Rows are points. The last column is the point's height on a tilted bowl or saddle (a function of degree 2), plus a little noise. Along how many of its main directions does it bend up, bend down or stay straight?
In the rows, 128 means zero.

Points (10 x 3):
[[106 171 102]
 [117  91 110]
 [150  52 190]
 [125 124  93]
 [164  95 144]
 [ 93  93 103]
 [ 84 131  86]
 [121  73 134]
 [129 107 103]
 [199 174 195]]
Directions: 2 up, 0 down, 0 straight

Points (18 x 4):
[[ 88 130 119 109]
 [115  53 155  75]
 [153 115 205  84]
 [131 126 155 121]
 [134 109 151 121]
 [143 219 190  46]
 [ 73 145 156  99]
 [131 143  87 137]
 [141 172  98 136]
 [107 154 120 120]
 [133 126  85 137]
 [101 118 118 114]
 [ 50 121 101  68]
 [ 62 144 108  87]
 [ 80 149 115 104]
 [163 104  92 148]
 [104  97 183  93]
 [116  72 210  64]]
Directions: 0 up, 2 down, 1 straight

Points (18 x 4):
[[152  84 148  99]
 [138 145 149 115]
 [179 101  27 151]
 [ 94  79 121 144]
 [112 149 139 114]
 [171  83  95  87]
 [ 78  63 106 150]
 [157 144 166 111]
 [ 99  80 145 160]
 [ 64  99 140 198]
 [137 119 123 106]
 [116 180  45  29]
 [111 143 155 140]
 [ 88 156 108  79]
 [127 135 161 134]
 [153 137  97  99]
 [229 108  94 140]
 [146 101 136 103]]
Directions: 1 up, 1 down, 1 straight

Points (23 x 5):
[[102  94  94  89 106]
 [147 140 133  58 101]
 [ 89 141 144 173 113]
 [111  98  68 187  93]
 [110  49  48  83  95]
 [146 108 121 102 131]
 [190  99 155 145 115]
 [103 103 159 180 109]
 [ 41  76 133  96  22]
 [168  65 105 130 141]
 [133 107 158 145 121]
 [128  92 122 115 126]
 [166 131 150 158 121]
 [ 86 176 140 135 106]
 [100 113 168 129 104]
 [ 88 151 124 138 110]
 [ 90 157  85 128  94]
 [106 185 110 104  97]
 [ 33 137 165 133  61]
 [116 131 141 122 121]
 [119  25 166  96  47]
 [130 136 155 184 122]
 [181 177  95  83  91]]
Directions: 0 up, 3 down, 1 straight

Points (43 x 7):
[[ 87 187 119 143 127 218  58]
 [107 153 146 117 178  55 118]
 [137 188  72 201 158 139 146]
 [123  71  61 155 110 157 153]
 [100 121 214 138 150 122 126]
 [145 174 155 156 235 106 129]
 [ 98  72  97 120 196 135  86]
 [134  46 106 146  77 106 144]
 [143 132 144 168  96  85 162]
 [103 191 153 117 139 126 134]
 [ 97 199 129 142 146 143 130]
 [147 140 147 111 147 128 136]
 [ 84 194 147 166 109 182  91]
 [101 115  59 137 141 113 120]
 [116 129 150  78 132 199 102]
 [ 89  55 222 162 143 167  60]
 [176 149 102 100 134  92 110]
 [132 140  29 193 179 192  84]
 [141 135 167 100 116 129 124]
 [126  92 137 144 158 170 104]
 [138 153 126  96  90 144 100]
 [155 137 156 135 143  94 152]
 [154 166 211 118 168 100 206]
 [147 134 102 140 182  77  96]
 [150 138 191 151 149 194 127]
 [ 95 164 105 131 136 112 124]
 [115 135 118 135 147  95 119]
 [123 153 107 152 177  64 112]
 [198 130 166 167 136 160 207]
 [193 162 184 137 113 152 201]
 [100 143 186 167  73  69 161]
 [157 144 177 125 114 104 153]
 [210 105  93 122  77 128 145]
 [137 101 143 180 103 117 162]
 [127  96  86 141 126 114 125]
 [153  73 148 157 126  49 148]
 [ 95 105 156 133 148  74 122]
 [155 183 125  80  28 161  35]
 [205  85 138 136 121 116 185]
 [208  98 137 130 118 137 189]
 [ 79 170  95 163 115 148 130]
 [121 120 131 127  79 112 103]
 [101  80 125 145 113  81 128]]
Directions: 3 up, 2 down, 1 straight

Points (38 x 7):
[[108  86 125 109 160 163 153]
 [155 141 122 110 126 133 140]
 [125 178 176 129 119 118 148]
 [ 90  70  92  96 114  71 206]
 [107 118 182  63  95 140 140]
 [146 104  83 100 160 164 145]
 [ 94 137 113 175 167 107 162]
 [154 171 200 149  26  82 162]
 [168  93 142 124 108 103 141]
 [128  78 135 158 164 191 137]
 [103 124  70  96 121 145 162]
 [145  64 126 120  55 116 149]
 [166 174  70 125 131 112 160]
 [ 95  57 213 211 116 163 166]
 [140  83 151 161 181 125 128]
 [153 119 127 161  91 136 127]
 [ 97 110 189 108 163 121 156]
 [100 146 165 118 122  98 154]
 [191 136 182 126 212 109 120]
 [160 100 135  60 122 112 166]
 [ 67 175 139 132 138 142 192]
 [ 79  86  85 120 111 209 150]
 [ 92 154 117 152 159 120 172]
 [143 129 160 146 128 151 128]
 [134  65  89  73 119 152 148]
 [107 161 148 126 139 190 162]
 [138 140 156 139  98 189 137]
 [132 110 149 117  17 157 133]
 [100 130 123 108  93 151 143]
 [114 121 117  57  91  91 176]
 [165 157 145  81 155  86 171]
 [147 131 133 153 178  36 136]
 [ 72 182  88 130 142 128 206]
 [181 115  48  42 139 141 176]
 [133 210 119 116 132  85 178]
 [ 71 197 132 113 198 140 231]
 [145  88 192  66 118 111 160]
 [134  99  98 145  84 159 127]]
Directions: 3 up, 1 down, 2 straight

Points (62 x 9):
[[158  62 169 111 131 182 128 147  81]
 [112 163 159 164 137 185  78 115  97]
 [177  58 105 150 205 134  91  77  67]
 [142 143 130  69 116 156 136 101 128]
 [157  77 185  95 119 127 139 118 105]
 [118 156 117 177 103 114 139 122 110]
 [120  67 200  63 125  78 130  89 108]
 [179 125 109 148 167 153 136  80 111]
 [119 153 134 192 128 174 183 111 106]
 [164 155 169 140 138 115 105 166  98]
 [137 152 144 208 131  91  53 118  61]
 [ 37  91 149 170 101 108 135 113 101]
 [ 93 143 132  95  88 134 150 177 104]
 [134 140 102 141 138 141 174 157 114]
 [169 111 180 120 139 167 103 114 103]
 [ 96 127  90 154 121 138 118 100 111]
 [142 142  94 101 130 105 125 152 115]
 [166  52  59  67 116 137 200 124  53]
 [159 176 120  99 148 145 185 117 124]
 [145 124 104 144 142 189 150 150 110]
 [170 170  59 104 153 174 144  88 117]
 [149 150 130  86 169 146 138 105 124]
 [162 178 143  31 209  90 166 149  77]
 [123  35 101 147  72 192 114 119  51]
 [135  90  92 114 179  78 170  94 102]
 [137 187 167 179 136 173 118  73 104]
 [128 161  72 102 132  58  86 155  97]
 [ 28 133 136 116 134 121 110 140 119]
 [163 153  66 180 101 146  83 190  91]
 [ 36 119 158 150  74  86  95 149  76]
 [188 114 132 212 159 145 122 175 103]
 [ 92  79 152 136  76 124 133  84 108]
 [159 138 166 128 163 137 119 220  75]
 [128 150 119 175 152 206  71 158  93]
 [101 153 124 140 131 186 174 154 109]
 [202 121  68  55  73 170  76 148  58]
 [129 149 206 126 154 168 125 107 119]
 [154  89 199 164 174 137  52 136  70]
 [124 193 131 159 105 130 104  84 107]
 [ 93 238 107 125 169 147  91 190 102]
 [ 71 151 155  76 122 163  66 186  85]
 [165  12 145  65 180 174 116  82  30]
 [121 109 185  96 121 181 116 130 104]
 [175 127  73  77 100 106  90 159  85]
 [ 96 170  68 104 138 127 167 174 114]
 [192 136  98  78 153 105 181 140  95]
 [ 88 146  75 152 152 163 104 133 115]
 [163 129 132 143 127 118 167 135 118]
 [174 107 138 153 141 129  87  77  95]
 [159 150 155 124 146 133 122 140 118]
 [156  85 129  73 155 131 150 117 100]
 [117 140 147 170 158  74  44 154  65]
 [ 77 153 114 174 143 143 127 152 110]
 [183 143 137 176  92 122  96 166  90]
 [ 91 108 114 143 130 144  86  96 103]
 [128  77 169 157 118 150 157  98 117]
 [ 93 156 127 208 110  63 189 138  70]
 [ 93 189 174 134 104 129 199 119 112]
 [114 144 165 113 106 142 160 198  89]
 [119  81 143 159  89 133 142 134 105]
 [146 135  85  46 148  27 104 133  79]
 [113 121 194 110 107 149 113 136 109]]
Directions: 0 up, 5 down, 3 straight

Points (76 x 9):
[[143 126 165  99 173 148 123 152 105]
 [170 164 160 152 122 200   7 103 202]
 [111 188  94  76 144 115 150 122  96]
 [145  96 162 126 120 134 165 188  69]
 [115 125 135 121 157  97 170 181  45]
 [149 146 101  73 120 127  89  73 141]
 [149 112 140 127 149 121 149 111 121]
 [119 109 145 122  75 146 124  82  98]
 [120 159  64  70 115 145 114 119 102]
 [128  99 131 122 128 121 117 131 131]
 [182 115 126 139 130 108 109 171 122]
 [ 85  69 115 163 137  68 123 210 133]
 [126 111 127 144 150 139  68 107 161]
 [144 160 177  91 121 114 125  92 126]
 [152  90  63 137 146 156 104 127 133]
 [121  90 169 129 220 121  59 140 137]
 [141 159  25 116  96 148 120 127 104]
 [116  98 163 160 117  73 141  85 131]
 [ 64 128 182  90 198 133 147 149  78]
 [142 153 131 129  74 110  89 156 164]
 [129 135 113 120 169 120 163 154  84]
 [129 146 165 115 132  86  97 107 126]
 [117 182 107  78 118 180 126  96 118]
 [153  98 152 164 151 109 151 147 100]
 [ 54 110 153 176 108  70 127 110 106]
 [130 155  96 139  48 153 111 164 117]
 [104 171 109 159 102  96 100 155 170]
 [105 119 169 154 173 101 108 140 127]
 [129 101 148 111 120 147 178 172  63]
 [112 135 110 151 113 183 186 146  53]
 [132 121 137 140 118 167 110 178 141]
 [161  96 159 110 134  93 166  82 133]
 [146 144  74 122  84 112 125  62 140]
 [ 82 136 170 112  87 103 165 118  46]
 [103 131 188 148 122 140  51 123 162]
 [134 100 127 102 154  43 152 113  92]
 [110 158  97 150 140 126 190 112 110]
 [ 50 112 120 107 124 217 154 161  35]
 [136 140 112 130 127 159 121 154 125]
 [130 170 141 128 129 170 103 141 150]
 [114 129 143 128 168 108  89 101 139]
 [139 146  86 137  92 105 125 147 127]
 [ 83  75 186 116  66 166 203 102  29]
 [165 179 114 123 167 165 141 130 129]
 [ 88 135  98 163 157 199  82 160 171]
 [163 162 138 125 112 123  98 117 165]
 [113  61  65 177  98 134 117 126 108]
 [ 95 173 177 152 197 121  64 137 145]
 [ 77 168 131 129 130 118 154 107 112]
 [120  87 137 125 134 153 145  83 130]
 [215  96 144 137  87 110 154 115 110]
 [148 130 117 105  46 146  86 180 146]
 [214 110 164 142 112 129 129 100 117]
 [100 116 149 110 133 159  84 103 133]
 [159  97 114  92  60  65 147 106  90]
 [135 184 106 114  55  74 135 102 155]
 [114 127  76 118 135 115 143 161  84]
 [ 99 131 114 141 114 120  73 114 162]
 [148 177 112 159 132 158 126  82 163]
 [130 135 105 118 119 157 114 129 130]
 [150 112 170 145 155 155 134 200 102]
 [ 79 131 152 124 140 118 157 164  61]
 [153  83 112 145  96 165 149 168  93]
 [155 135  57 148 133 183 179 119  53]
 [122 137 164 111 123 106 175 140  77]
 [139 142  90 192 120 102 126  88 140]
 [ 92 111 119 115  91 143  93 132 116]
 [124 145 126 141  90  60 147 187  65]
 [123 145 132 109 163 166 148 100 138]
 [139 112 109  97 114 119 133 128 107]
 [137 124  84 141  90 104 162  97 103]
 [167  69 129 164 170 132 135 156  97]
 [175 120 134  80 157 124 143 141  85]
 [174 158  73  76 168 133 125 118 115]
 [126  83 160 166 157 112 139 100 125]
 [133 164  90 130 119 114  97  90 167]]
Directions: 2 up, 3 down, 3 straight

Points (75 x 9):
[[ 79 159  76  47 117 110 126 111 125]
 [ 67 133 128  92 121  93 176 123 152]
 [ 68 149 124 126 131  97 101 126 130]
 [101 113 162 147 167 132 102 132 138]
 [187 148 109 154 136 128 160  45 185]
 [ 98  94  95 204 107 162 154  89 154]
 [152 161 109  93 121 136 146 132 144]
 [ 87 101 162 159  90  83 107 138 164]
 [ 68 122 118 207 171 171 134 154 171]
 [142 155 150 206 175  57 126 142 179]
 [ 74 147 164 131 155 177 115 126 150]
 [ 93 132 137 187 179 221 184 154 154]
 [141 107  86  95 192 165 113 208 152]
 [155  69 104  91 166 157 123 124 135]
 [156  99 114 136 152 196 174 104 130]
 [128 105 122 161 143 157  62  78 141]
 [ 61 158 101 134 103  75  58 180 107]
 [113 138  93 159 133 153 154  98 153]
 [ 90 119 113 130 132  68 136  83 139]
 [117 178 100  59 109 142 115 140 111]
 [137 124 103 128 113 167 146  36 184]
 [ 96 171 113 131 168 151  45 108 164]
 [130 139  97  95  78 241 132 122 169]
 [119  83 155  67 114 150 171 115 156]
 [ 66 157 141  88  98 160 223 160 204]
 [130 162 112 161 100 131 103 104 155]
 [149 129 174 118  58 192 104  90 193]
 [ 62 118 156  98  53  78 109 121 172]
 [126 164 123  96 129  74 163 163 142]
 [142  89 101 115 156 109 151 150 145]
 [180 150 161 168 154  96 151 125 169]
 [124 102 148 112 110 136 171  90 158]
 [140  82 162  97 117  83  65 122 136]
 [147 112  67  88 109 203 152  84 177]
 [143 147  26 114 173  76  92 106 176]
 [113 108 161 164 129 164 150 167 153]
 [172  64 102 158 126 150 109 125 122]
 [103 202 115 187  94 113 177 143 187]
 [117 109  87 175 114  89 195  89 161]
 [ 91  99 194 112 106 125 163 152 175]
 [ 92  83 155 115 126  46 183 108 161]
 [102  81 152 145 214 119 108  55 133]
 [139 166 134 105  92  96 199 107 196]
 [109  77 193 125 181 156 122 204 165]
 [152 155 152 126 197 157 111  99 166]
 [139  89 105  78 146  57 117 129 149]
 [ 68 124 171 148 190 109  72 170 172]
 [171 212 134  91 161 124 155 123 164]
 [ 68 124 150 114 105 154  94  72 159]
 [ 87  75  82 138 160 194 138 205 147]
 [124 122 126 155  91  75  86  92 145]
 [ 91  88 169  89 104 115 100  86 134]
 [128 136 117 135  86 152  90  88 155]
 [108 115  94  82 166 118 138  90 145]
 [174 117 219 109  79 152 131 179 215]
 [175 113 177 113 114  43  86 110 182]
 [ 97  89 147 172  82 195 177 139 191]
 [ 90 151  79 136  78  78 126 120 147]
 [193 133 136 117  86 157  77 186 148]
 [152  54 128  89 151 138 138 117 134]
 [129 150 161 155 180  80 179 140 156]
 [126 164 111 102 151 112 122 146 127]
 [212 171 153 139  95  78 177 136 219]
 [ 90 110 169 125 147 103 144 136 139]
 [ 98 129 119  79 166 222  93 113 135]
 [116  74  93 172  94 105  88 149 131]
 [139 195 113 115 100 111 133  56 195]
 [ 81  77 149 125  96 131 150 184 177]
 [115 133 151 119  87  45 120 155 159]
 [147 117 134 109  90 126 111 108 147]
 [ 45 123 156  90  77 144 125 199 170]
 [100 143  96  76 160 104 143 113 136]
 [ 70 121 145  16 108 119 117  98 125]
 [ 67  63 136 180  56 113 133  61 196]
 [155 155 108 144 138 145  89 109 148]]
Directions: 4 up, 1 down, 3 straight

Points (78 x 9):
[[199 111 143 178 178 105 115  95 189]
 [ 56 143 123 112 159 141 151 140 133]
 [ 81 171 136 113 142  91 116 154 118]
 [112 139  75 160 120 166 123 153 142]
 [114 176 195 127 120 179 161 106  93]
 [152 156 146 106 170 113 129 178 113]
 [ 89 159 150 129  45 201 207 161 189]
 [113 105 111 135 161  91  88 112 142]
 [145 161 126 150 156 136 135 136 141]
 [ 89 105 131 103 124  50  81 190 106]
 [146  87 191 126 112 128 118 134  95]
 [122  74 132  47  88 163 128 105 114]
 [165 156 133 144 135  94 154  69 128]
 [115  98 118 110 156 104 152 149 115]
 [ 61 128 140  99  87 171 140  85 155]
 [152 154 129 114 144 140 107 129 123]
 [128 120 153  89 128 163 138  60  75]
 [165 134 155 177 127  91 160 159 140]
 [ 87 167 105 122 125  97 152 146 141]
 [115 120  82 100 146 108 155 129 130]
 [118  96 118 130 173 104 190 122 109]
 [117 127 163 184 153 133 129 156 144]
 [150 141 118 124 130 164 161 111 130]
 [ 98 124 129 167 115 178 140 150 145]
 [162 157  65 129 120 148 130 172 163]
 [ 94  93 167 139  98  81 151 146 104]
 [155 181 161  58 138 177  97 122  81]
 [106 107 148 141 151 107  86 127 150]
 [109  72 158  85 128  87 165 163  87]
 [115  72 113 133 172 142 135 151 112]
 [ 88 156 104 120 166  86  94 139 133]
 [109 102 151 139 114 161 162 146 124]
 [144  96 112 132 130 139  96 153 124]
 [109 105 105 189  80 178 187 103 122]
 [152 126 145 137  91 168 178  94 125]
 [107  33 165 150 129 154  73 133 182]
 [149 174 140 191 129 119  74 193 146]
 [103 166 198 119 159 116  76 151 107]
 [107 236 186 165 174 126 158 104  85]
 [131 140 107 156 155 116 106 134 146]
 [101 171 100 151 122 125  87 198 113]
 [156  81  67 158 200 133 152 137 102]
 [ 39 137 135 109 131 184 152  99 147]
 [118 167  93  95 117  83 127  86 116]
 [129 127 149 175 114  96 173 148 117]
 [ 93 129  85 135  54  88 121 112 154]
 [122 137 116 120 141  67 115 165 128]
 [124 167 117 113 140 165  90  72 109]
 [134 152 135 129  68 139 135 137 141]
 [152 154 150 157 120 136 126 102 139]
 [101 165 118 166 109 135 178  96 119]
 [132 193 143 119  97 179 123  65 118]
 [128 114  73  79 128 156  94 133 109]
 [144 162 100 102  97  92 160 164 167]
 [119 140 120 133  99 156  90 128 148]
 [118 103 174 121 111 173 157  76  99]
 [149 166 159  81  77 165  67 146 120]
 [ 58  85 147 110 221 151 143 194 141]
 [154 163  81 118 108 123  91 207 122]
 [146 111 157 135  82 126 113 165 113]
 [122 144  55 126 101  70 159 151 187]
 [130 147 150 154 127 125 186  92 103]
 [177 102 175 107 180  72 117 135  89]
 [125 111 162  85 174  81 125  74  59]
 [141 154 139  34 182 112 128 122  36]
 [121 132 131  78 144 147 175 217 134]
 [160  64 105 168 139  89 152 114 112]
 [ 97 126 107 133  88 134 162 141 148]
 [140 123  52 177  79 129 142 211 138]
 [105 132 130 136 178 134 129 144 128]
 [ 91 164 129   7 163 124 102  93   7]
 [170 154  87 156  96  99 167 115 183]
 [121 139  91 152  97  97 100  65 143]
 [174 106  93  99  96  57 122 150 118]
 [156 132 105 110  25  37 108 172 106]
 [183 143 134 132 155 115 112  91 138]
 [112  99  78 172  93 117 131 152 137]
 [154  95 134 109 163 112 157 107  86]]
Directions: 3 up, 4 down, 1 straight

Points (77 x 9):
[[ 74 141 170 172 133  95 160 188 128]
 [158  90 151 104 163 177 126 132 165]
 [147 121 105 141  99 175 144  99 146]
 [ 99 119 174 157 159  51 102 208 141]
 [175 130 154 182 140 102  40 195 137]
 [178 120 142 120 163 141 227  91 220]
 [ 45 139 135 149  65 176 157 107  43]
 [132 169 140 106 135  88 154 141 130]
 [ 85 122 140 106  76 135 172 102  93]
 [164 115 129 107 180 141 136 108 169]
 [143  81 134 212  52 142 198 109 113]
 [ 90 132  90 201 137 114 108 103  91]
 [154 132  76 182  85 224 237 155 173]
 [160 113  90 110 134  53 175  71 154]
 [131 185 127 121 180 204 105 220  78]
 [165 204 141  84  35 130  67 160  89]
 [ 79 149 181 105 132  64 175 137 168]
 [124  79 231 202 109  46 120 184  70]
 [186 156 203  98 121 113 166 151 165]
 [122 147 124  60 131 125  60 142 184]
 [110  31  44  81 140 128 136  97  99]
 [139 119 177 190 117 135 178  99 130]
 [178  96 163 125 176  82 144 119 172]
 [141 122 143 217  88  74  46 145 115]
 [ 16 210 178  96 142 115 125  93  82]
 [153 115 127 160  69  79 138 122 120]
 [ 80 155 176 115 164 233 142 145  38]
 [115 118 119  85 154 142 127 155 135]
 [153 168 100 150 149 141 179 140 126]
 [147 160 158  98  79 114 129  76 160]
 [ 92 135  89 114  79 176 192 162  59]
 [ 91 158 162 118 102 129 144 125 105]
 [116  71 146 189 106 136 159 130 102]
 [135 170 121 145 140 117  80  98 119]
 [156 151 103  87 110 173 138 123 139]
 [117 155  94 104 132 216 110 132  96]
 [125 211 118 170  85 158 112 101  83]
 [157 134 166 111 135 144 155  70 179]
 [119  97 169 101  63 144 149 199  95]
 [105 110  93 126 208  63 208 105  97]
 [ 98 136 141 138 142 147 144 136 107]
 [ 59 141 105 137 147 128  76 202 140]
 [139  99  72 118 148 138 166  87 130]
 [101 184 130  88 144 185 109  69  79]
 [119 156 134 140 144 114 128 107 115]
 [161 129 124 145 117 119 125  87 156]
 [190 149 165 161 103 155  60 117 156]
 [129 100 133 105 143 110 137 135 150]
 [118 152 159 158 195 157 172 102 113]
 [147 125  65  94 176 151 110 153 143]
 [134  98 144 104 123 101 108  53 180]
 [179 107  98  98 156  98 126 177 169]
 [ 88 116 145 159 132 182 113 126  94]
 [159 103  92  82  99 105 153 143 151]
 [ 84 138 131 151  77 158 156 100  83]
 [116 205 123  98 139 123 109 183  74]
 [119 156 155  69  86 137 150  60 150]
 [157 157 163 152 170  81  64 164 111]
 [112 164  85 119 148 105 114 142  98]
 [176 148 102  94 102  75  97 115 174]
 [196 124 152 132 169 189  98 161 171]
 [ 86 120  48 129 193 184 154 127  51]
 [ 93 169 152 153 124 187 130 142  76]
 [169 163 124  86  90 130 118 147 140]
 [100 148 196 134 210 137 142 115 106]
 [ 93 120 133 116 137  41 180  84 141]
 [ 86 175 194 130 160  92 100 122 115]
 [138 126  84  95 127  71  92 105 160]
 [111 119 105 116 159 140  93  94 129]
 [115  36 171 132 125 162 180 113  92]
 [102 145  97 101  74  86 172 122  91]
 [172 152 153 128 181 132  82 121 144]
 [106 143 129 180  79 121 134 135 103]
 [120  62 127 166 119  82 150 153 108]
 [145 128 104 131 110 123 142 127 136]
 [153 124 122 119 153 102 158 115 152]
 [132  90 205 142  76 196 113 128  79]]
Directions: 3 up, 4 down, 1 straight

Points (66 x 9):
[[ 91 172 178  89  87  96  95 188  79]
 [120 129 157 191 101 129  90 159 132]
 [130 207 145 124  87 166  78 151  74]
 [120 103 135 102  72 127 114  66 122]
 [160 133 147  52 119  87 109  99 101]
 [106 142 162 136 134 172 122  79 125]
 [142 134 121 115 102 164  96  96 126]
 [116 130 154  80 133 111 164 122 110]
 [109 127 107 118  62 160 174 131  96]
 [214 105 182  65 155 140 121 101  79]
 [139 136  92 129 124 160 132 171 114]
 [125 150 128 181 135  95  98  96 142]
 [ 53 136  66  77 120  50 159 105  74]
 [ 92 137 107 186 137 128 191 134 110]
 [109  56  58  91 191  93 138 129  84]
 [171 107  96 119 183 193 156 117  93]
 [135 161 168 160 150 148 126 126 124]
 [112 145 110 114 147 185 167 122 101]
 [154  95 177 182 160 186 130 134 112]
 [155  83  43 164 110 164 151 138 107]
 [161 135 122 141 134 176 116 113 128]
 [ 81 133 177 106 130  58 147 168 100]
 [ 92 124  89 111  54 145  92 183  92]
 [ 63 194 248 180  93 182 133 196   7]
 [ 70 170 159 126 158  69 126 135 114]
 [122  90 128 162 147 143 242 132  70]
 [137  91 104 133 108 103 144  89 136]
 [138  77 152 142 137 126 128 203 115]
 [147  79 138 112 150 126 103  90 136]
 [129  96  51  99 192 161 137 117  91]
 [ 21  60 123 127 103 206 116  99  83]
 [ 67 223 103 112 194  82 124 108  70]
 [116 153 189  91 138  93 162  67 100]
 [132  52  87 172 140 144 153 159 117]
 [127 129 153  89 108 148  81 142 121]
 [128 162 114 140 186  66 138  67 111]
 [152 150 167 125  82 130 158  82 106]
 [108 116  57 134 173 147 133 160 110]
 [101 165 149  99 163 159 139 130 106]
 [146 193 117 128 123 153 104 115 107]
 [142 154 129 134 125 125 144  97 130]
 [118  76  92 134 131  72 111 157 130]
 [101  66 118 103  85 116  44 216  91]
 [ 71 148 148 196 169 185 143  81 113]
 [173  79  74 170 129 129  86 184 124]
 [ 72 160 133 112  77  47 143  72  97]
 [162 144 149 185 152 176  96 165 115]
 [108 162  56 100 133 119 119 163  90]
 [174 140 200  83 194  99 113 163  78]
 [146 194  81 153  70  93 109 128  86]
 [106  90 138  99  74 141 157 129 111]
 [162 127 162 157 188 106  77  99 130]
 [140 115 110 136 147 133 174  97 125]
 [129  94 121 138 113 131  95 186 133]
 [159 124 195 161 114  63 167 195  72]
 [ 90 172 172 102 144 178 148  58  91]
 [ 87  80 134 159 194 107 114 142 135]
 [124 117 128  62 156  88  55  84 110]
 [230 132  81 161 130 130 137 118 103]
 [116 101 133 165 164 145 130 152 139]
 [107 157 155 157 103  96 133  58 125]
 [177  73 182 130 164  48 152 150  91]
 [ 92 165 117 122 133 132  96 105 132]
 [138  94 192 188 124 134 206 122  86]
 [158 142 179 116 169 154  89  86 113]
 [ 85 113 125 131 160 165 101 148 134]]
Directions: 0 up, 8 down, 0 straight
